Every row gives one point. Each table stands for the endless flat space through its points: a line for two points, a plane for three, and so on. The two share one point or none. Which?
In the rows, zero is written as 128.

First:
[[136 126 118]
 [130 114 128]]
Second, 2 rows:
[[139 120 117]
 [139 113 117]]
They share: no point

First:
[[136 117 132 134 119 105]
 [130 132 117 125 128  90]
 [124 119 122 104 141 107]]
Second (2 x 6):
[[124 112 126 116 131 108]
 [136 110 138 116 131 120]]
They share: [130 111 132 116 131 114]

First:
[[150 113 152 151 170  88 158 147]
 [134 123 119 108 134 118 114 113]
 [158 115 147 152 174  94 154 145]]
Second, 4 rows:
[[143  94 146 134 131 116 130 114]
 [149 100 132 124 148 139 140 109]
 [138 131 125 147 139  91 138 152]
 [151 129 118 147 130 120 138 152]]
They share: no point

First:
[[137 131 174 121 134 137 107 109 119 150 138]
 [130 140 162 133 128 130 121 128 123 132 144]
 [132 127 160 152 154 168 132 142 109 160 166]
 [ 83 175 131 195 143 133 104 136 121 155 149]
 [100 159 123 188 141 134 117 141 111 147 159]]
Second, 3 rows:
[[128 135 159 139 134 128 117 128 116 145 148]
 [111 132 166 133 124 117 122 129 111 148 136]
 [132 131 175 126 124 130 137 141 116 149 157]]
They share: no point

First (5 x 12):
[[128 113 124 107 156 105 153 131 140 141 167 108]
 [171 101 131 127 136 111 139 105 144  96 135 132]
 [124  90 180 128 157 106 152 119 160 142 131 115]
 [145  88 141 139 147 110 144 108 144 107 139 136]
 [ 98 106 166 111 169  98 164 136 156 170 159  96]]
Second:
[[116 105 133 118 174 103 161 102 157 138 160 115]
 [162  63 125 114 150  99 163 114 139 112 142 127]
 [151 127 171 152 136  92 125 114 148 127 157  93]
 [147  64 139  92 154 130 191 116 127 130 119 151]
 [130 124 179 142 133 110 139 133 141 134 141 116]]
They share: [130 100 145 126 154 103 153 118 148 129 150 119]

First, 7 rows:
[[137 113 106 152  78 147 116 148 101 144 164 115 133 114 128 120 136 150]
 [139 133 138 149  95 149  91 146 116 109 179 133 147 142  98 143 164 134]
 [116 110  89 155  68 147 158 131 101 185 126 106 139 116 142 121 114 152]
 [136 130 133 162 113 143 108 152 134 126 174 122 116 147  94 122 153 135]
 [114 115 107 143 109 170 126 136 126 130 178 101 107 104  99 123 135 165]
 [154 145 163 163 127 124 100 164 144 120 172 159 169 190  93 155 175 109]
 [120 108  98 148  88 148 155 127 114 180 121 119 147 126 132 134 117 145]]
Second:
[[121 124 102 138 109 152 125 100 120 138 158 120 140 165 139 147 122 155]
 [129 121 139 145 107 125 120 127 132 144 154 137 149 132 126 150 139 153]
 [127 100 134 154 111 146 117 140 140 158 160 134 174 151 115 153 142 135]
 [142 104 169 151 115 130 131 178 144 166 147 172 173 112  81 147 163 129]
 [115 100 117 147 102 169 127 118 126 164 162 137 172 175 117 148 133 139]]
They share: [137 115 124 144 122 146 128 143 134 146 152 138 153 142 110 147 140 137]
